Each row is a point. The window is the flat piece filled in between its corners: a triangle in 3 columns, a solid with four corners in 4, and so on. A path goes straight from each point to the next, and from the last back to the first. List the points from which the path goes on through the window.

Window:
[[ 42 -61  43 -42]
 [ -7  -6  32 -47]
 [ -3  78 -15  55]
 [-21  38 -90  35]]
Path:
(1): [31 97  3 16]
(2): [-22  45 -22  63]
(3): [-35   5  72  13]
(4): [ 67  27 -26 -46]
(5): [ 52  -8   1 -61]
(6): [-25 -41  -3 -28]
(7): [-28 -44 -19  48]
(8): [ 69  34  17 -44]
(9): [ 58  30   2 -77]
(10): [ 27 -70  44 -19]
(11): [-15 -36  35  10]
(12): [ 36   5  12 -16]
Through the window after points: 1, 9, 11

Window:
[[  -4  -60  -68   80  -13   43   54  -59]
 [  23   34   52  -59   19   21    9   -9]
 [ -37   31   36  -34   22   27  -14  -65]
 [   0   64  -15  -41   41   49  -97   48]
 [  -6   15   23 -102   -6   53  -20  -38]
 [-117  -35  -34   -2   43   10   45   -5]
 [   3    6  -64   28   -4  -30  -96   48]
 [   8  -12   22  -31   47   18  -89   23]]
Path:
(1): [-10  18 -37 -59  94   9 -24 -23]
(2): [-36  26 -40 -66  66  10 -12 -21]
(3): [-36   1  18   4 -29  49  -6  14]
(4): [-47  51  45   4  -3  61 -28  41]
(5): [ -3  -3  -9 -73  61  30 -16 -32]
(6): [-45 -18 -53 -47  84 -17  42 -54]
(7): [-68  -9  11   0 -13  47  -6   6]
(8): [-51 -29  36   3 -39  30  -6 -12]
Through the window after points: 6

Window:
[[-48 -35  -9  53  58  15  -1  15 -46 -89  14]
 [ -2  31 -40  30  90 -15 -13  34   5 -46 -52]
 [-73  12 -23  47  60 -10  47  25  28 -17  18]
 [-84 -12 -85  53  13  10 -24  19  25 -74 -20]
 [102  91 -25 -31 -55  44   6  25 -40  81 -25]
 [-78  51  12  67  56   6 -36 -35   2 -56 -16]
 [121  27  -3 -39 -26  17 -36  -8  37  77   3]
 [ -5  20  26 -67 -13 -32  25 -24  19 -14 -73]
 [  2   5  71   0 -20  23  12  38  58  -1 -99]
 [ 35  27  21 -36 -23 -26 -50  36 -25  97 -43]
 [-37 -26 -52 103  39 -17  26 -31  -8 -32 -45]]
Path:
(1): [  6  36  -6  34 -15 -22 -13  25  -3 -31 -25]
(2): [-45  -5 -40   2  53  60   9 -12  23  28 -29]
(3): [-63 -18 -28   7  48  14   0 -17  30 -27 -40]
(4): [ -8  34  37  61  21 -67  -2  48   0 -52 -19]
(5): [ 35  14 -14 116 -38 -33 -12  17  39 -21 -25]
(6): [-32 -14 -40 -36  73  23  19 -40 -26  13 -39]
(7): [-24  18 -18  29  39  34  -2   5  -2   6 -18]
(8): [ 12 -15   1  61 -28 -68 -38  47 -13 -37 -37]
Through the window after points: 1, 5
